Each row of a before or after table is a point. The points were changed in one or more steps. Then noise was added and the rows were shuffled. The steps act on how far a point lies along the listed directions, d1 being the first. Name the steps. A step turns or swaps two directions, mirrors them in a line or flattens them onto one, adds a multiple of one to another, or multiplies one. Angles are multiples of 10 degrees, from the lower direction toward the higher: turns from -170 to 170, lines from 10 to 170 but not 90. Use the fewest steps. Two steps may share a direction if one is a turn and the other turns, adds or multiplies; they go together, in the order done. Otherwise the lowest direction goes first.

Directions:
(1): [ 33 -30]
(2): [30 33]
Before (12 x 2)
[[-24 -16]
 [ 55 -30]
 [-15  21]
 [ 23  10]
 [-38  47]
 [ 36   4]
 [ 69  -9]
 [ 19 -14]
 [-20 -64]
 [ 15  26]
 [-38  30]
 [  5  -5]]
After (12 x 2)
[[-51  31]
 [-23  14]
 [  7  -4]
 [ 34  18]
 [  3 -66]
 [ 62  -8]
 [  6  31]
 [-17 -22]
 [ 67  18]
 [ 23  -9]
 [ 19  19]
 [-45  15]]
Steps: turn d1 and d2 by 20 degrees

Directions:
(1): [-10 -29 -46]
(2): [-50 -14  19]
(3): [ 22 -45  24]
Before (13 x 3)
[[-22 -21  -1]
 [ 11  32 -59]
 [-26  -5  56]
 [-41 106 -14]
 [ 26  19  34]
 [ 23  57  12]
 [ 25  32  23]
 [ 28  58   5]
 [ 36  40  34]
 [ 42  20  40]
 [ 24  46  36]
 [ -1  15  63]
 [-66 -22  12]]
After (13 x 3)
[[ 27  15  17]
 [ 23  18  32]
 [-64   3  -2]
 [  7 -13 -10]
 [ 16   5  25]
 [ 23  20  21]
 [ 42   6  28]
 [-24  24  23]
 [-46  18  21]
 [ 27  13  21]
 [ -4  25  33]
 [ 40  10  25]
 [-21   3  -7]]
Steps: multiply d1 by 0.7; flatten d2 and d3 onto the line at 150 degrees

Directions:
(1): [-47  23  -3 -37]
(2): [ 24  37 -46  -3]
(3): [ 33  23  38 -31]
(4): [ 15 -40 -22 -42]
Before (13 x 4)
[[ 10  30 -21  -9]
 [  0  14   0 -14]
 [-20  11 -10 -18]
 [  5   7 -43 -12]
 [-30  16  -6   5]
 [-36 -25  -8 -23]
 [-33   8   5  -6]
 [-25 -19   2  -9]
 [-48  50  28  21]
 [-39  -6  -2 -44]
 [-42   0 -13 -38]
 [ 61  55  21   0]
 [102 -75   1  75]]
After (13 x 4)
[[ 22   0  43  20]
 [-39 -54 -12  42]
 [ 10 -29  50   7]
 [ -8 -14   5  -7]
 [-23 -14 -52 -59]
 [ 55 103 -91 -13]
 [ 15  -4  25  23]
 [-28 -12  12  25]
 [-14 -14  31   2]
 [  2 -16  48   6]
 [-19  24  23 -15]
 [ -6 -25  20  20]
 [-35   0   3 -18]]
Steps: turn d1 and d2 by -100 degrees; swap d3 and d4

Directions:
(1): [ 48 -11 -11 -29  19  49]
(2): [ 46   1  17  57  15 -13]
Before (11 x 6)
[[  56  -11   17   42   20   -4]
 [  63   -1   15   20   24  -12]
 [   2    7   -9  -50    1   39]
 [  68  -15    5   10   15   32]
 [  12   -3    1  -47   17   37]
 [  64  -18   -1   13    4   18]
 [  -1   11   -9  -57  -15   39]
 [ -71  -19  -17 -116  -23   48]
 [  -4    6    3   -2    7   -3]
 [ -11    0    1   27   -8  -23]
 [  30    3   -6   -8   14   17]]
After (11 x 6)
[[  29   -7    0   22    7    5]
 [ -48    5   14   26  -28  -47]
 [ -41   14   -6  -43  -14   11]
 [   0    5    2   -3   10    1]
 [ -13    1   21   50   -6  -51]
 [ -49    7    6  -40   -7   -4]
 [ -37  -25  -21 -120  -10   71]
 [ -32   16   -6  -51  -26   16]
 [ -10   11   21   30   -4  -60]
 [ -32   -2    5   25  -32  -46]
 [ -29   13   -2   -1   -9  -23]]
Steps: mirror d1 and d2 in the line at 110 degrees

Directions:
(1): [ 10  50   7   0 -29 -33  51  30]
(2): [-33 -19  71  27 -15  10   0  22]
Before (13 x 8)
[[-26  -6  77  27 -32   6  24  44]
 [-13  51  47  14 -25 -20  50  25]
 [ 36  18 -43   3  21 -18   7  -5]
 [ 12 -31  12 -11   5   0 -11  -9]
 [  3   9   3 -25   2 -14  19 -12]
 [ 11  32  -9   6  -1 -21  20  14]
 [ -5  30  32   7 -13  10   6  43]
 [ 18  35 -20 -13   4 -39  37   2]
 [  2 -33  12   7   9  21 -45 -10]
 [-33 -22  94  45 -27  11   1  29]
 [ 30 -24 -27 -11  42  26 -28 -44]
 [ -3  19 -15 -19 -10  -7  -2  20]
 [ 16  51 -12 -13 -36 -24  45  29]]
After (13 x 8)
[[ -42  -84   68   27   13   58  -59   -3]
 [   4   19    3  -26   -6  -18   32   -5]
 [ -53 -117   80   45   29   74  -98  -31]
 [ -11   -2   24    6    3   29  -24   28]
 [ -22   14   42   15   -7    3   15    4]
 [  -1   30  -13  -19  -17  -14   11   30]
 [  37   14  -26  -12   19    2   11  -21]
 [  24   67  -15  -12  -13  -57   72   22]
 [  48   67  -34    4   -7  -53   57   24]
 [  -2  -48   10    8   16   29  -60  -18]
 [  14   44   -8    6   -8  -28   33   23]
 [  11  -33   10  -13   10    2  -16  -11]
 [  19   68   -9  -13  -45  -34   63   40]]
Steps: add -1.5 times d2 to d1
